Each point is reached from the start by the listed moves, each made 0, 1 or 2 times, or once backwards (-1), plus a little noise. Is the number of moves made odd or even? Then give how often each move was made.

Moves:
(1): [ 1.40 -0.28  0.14]
(2): [ 0.05  1.29 -0.06]
(3): [-0.34 -0.05  2.08]
Start: [0.23 0.00 0.96]
Points:
[-0.12 -1.28  3.06] => even (0, -1, 1)
[2.42 0.56 5.24] => odd (2, 1, 2)
[ 0.17 -0.05  0.99] => even (0, 0, 0)
[-2.02  1.44  4.92] => even (-1, 1, 2)
[-0.44 -0.15  5.07] => even (0, 0, 2)

Moves:
(1): [ 3.23 -0.33  0.14  0.29  0.86 -0.40  0.05 -0.30 -0.14]
(2): [ 0.55  4.17 -0.01 -0.90  0.10 -0.37 -1.20 -0.27 -1.20]
(3): [ 0.16  0.18  2.28  0.03 -0.02  0.38  0.01 -0.15 -0.06]
(4): [-0.67  0.71  0.22  3.39  0.08  0.74 -0.64 -0.20 -0.33]
(5): [-0.61 -0.17  0.29 -0.26  3.46  0.70  0.58  0.73  0.07]
(6): [ 0.99  0.10 -0.66 -0.07 -0.76  3.13 -0.27  0.29  0.21]
(7): [ 0.32  0.44  0.09  0.92 -0.84 -0.16  3.59 -0.52 -0.14]
(8): [ 0.43  0.34  0.28  0.48 -0.32 -0.16  0.08  2.55  0.31]
Start: [ 0.28  0.27  0.21 -0.07  0.47  0.39  0.50 -0.99  0.03]
Points:
[ 3.77  4.48 -1.62  0.78  3.32 -0.61  7.15 -1.62 -1.56] => even (1, 1, -1, 0, 1, 0, 2, 0)
[-1.92  4.56  2.92 -4.24  6.14  1.24  1.14  5.63 -0.03] => even (-1, 1, 1, -1, 2, 0, 0, 2)
[ 4.38  3.55  5.43 -4.42  2.84 -3.35 -3.29  1.29 -0.89] => even (1, 1, 2, -1, 0, -1, -1, 1)

Moves:
(1): [ 1.63 -0.18  0.71 -0.30 -0.14 -0.21  0.35  0.35 -0.19  0.57 -0.16  0.12
 -0.03  0.06]
(2): [ 0.84  2.90 -0.10  0.11 -0.58  0.34 -0.59  0.21  0.17 -0.20 -1.15  0.91
  0.44 -0.34]
(3): [-0.74  0.21  2.42 -0.29 -0.45  0.54 -0.04  1.15 -0.08  0.20 -0.01 -0.41
  0.20  0.42]
(4): [ 0.61  0.43 -0.16  2.67  0.13  0.14  0.05  0.51 -0.36 -0.50  0.31  0.02
  1.14 -0.32]
(5): [ 0.19  0.65 -0.49  0.54  3.07  0.83 -0.03 -0.33  0.36  0.12 -0.20 -1.07
 -0.11  0.06]
(6): [ 0.16 -0.11  0.04 -0.20 -0.60  1.50  0.22  0.08  0.52  0.28  0.17  0.40
  0.04 -0.19]
(7): [-0.36  0.27  0.05 -0.14 -0.44  0.23  2.06 -0.38 -0.12 -0.16  0.01  0.26
  0.19  0.69]
(8): [ 0.11 -0.18 -0.71 -0.56  0.24 -0.37  0.31  2.26  0.86 -0.29  0.04  0.09
  0.10 -0.53]
(9): [ 0.05 -0.12  0.43  0.44 -0.15 -0.63 -0.04 -1.08  2.30 -0.40  0.54 -0.03
  0.17  0.77]
(10): [-0.66 -0.05 -0.24 -0.03  0.02 -0.55  0.05  0.33  0.08  1.61  0.27  0.03
 -0.22 -0.42]
(11): [-0.05  0.78 -0.08 -0.59  0.18 -0.12  0.19 -0.62 -0.25 -0.28  2.76 -0.30
 -0.17  0.78]
(12): [-0.31 -0.40  0.69  0.17  1.00 -0.07 -0.02 -0.22 -0.05 -0.05  0.55  2.65
 -0.02  0.43]
Start: [ 0.07  0.84 -1.06 -0.29  0.36  0.04  0.00  0.45  0.67  0.61 -0.79 -0.70
 -1.11  0.12]
Points:
[-3.03 -1.59  3.14  4.05 -2.78  1.20 -1.52  4.31  0.26  1.59  1.75 -1.22
  0.94 -0.77] => even (-1, -1, 2, 2, -1, 1, -1, 0, 0, 1, 0, 0)
[ 0.53  1.20 -4.08  0.03  4.31 -0.35  3.43  4.18 -1.20 -2.31  4.55 -5.88
 -0.51  0.82] => even (0, -1, 0, 1, 1, -1, 1, 2, -1, -1, 2, -1)
[ 2.65  3.60  4.74 -2.33  4.23  0.52 -2.34 -2.35  2.35  2.07  1.54  3.56
 -2.16  2.96] => even (2, 1, 1, -1, 1, 0, -1, -1, 1, 0, 1, 2)
[-1.70  3.92  0.89  0.70 -3.29 -1.98 -2.48  8.85  1.57  0.49 -1.57 -2.72
  0.80 -2.23] => even (-1, 1, 2, 1, -1, -1, -1, 2, 0, 1, 0, -1)
[ 2.25  6.81 -5.92  1.08  5.40  2.82 -2.61  1.61  9.49 -0.95 -1.78 -0.12
 -0.19 -1.50] => odd (-1, 2, -1, 0, 2, 2, -1, 2, 2, 0, 0, 0)
[-2.29  1.26  4.39  4.53 -5.11  1.97  4.10  2.48 -0.80  3.60 -2.02  0.85
  1.68  0.40] => even (0, 0, 2, 2, -1, 1, 2, -1, 0, 2, -1, 0)
[ 4.26  5.09  0.74  0.80 -5.05 -0.22  0.56 -1.69  1.32  2.18  4.19 -1.34
  0.05  1.41] => even (2, 1, 0, 1, -1, 1, 0, -1, 1, 1, 2, -1)
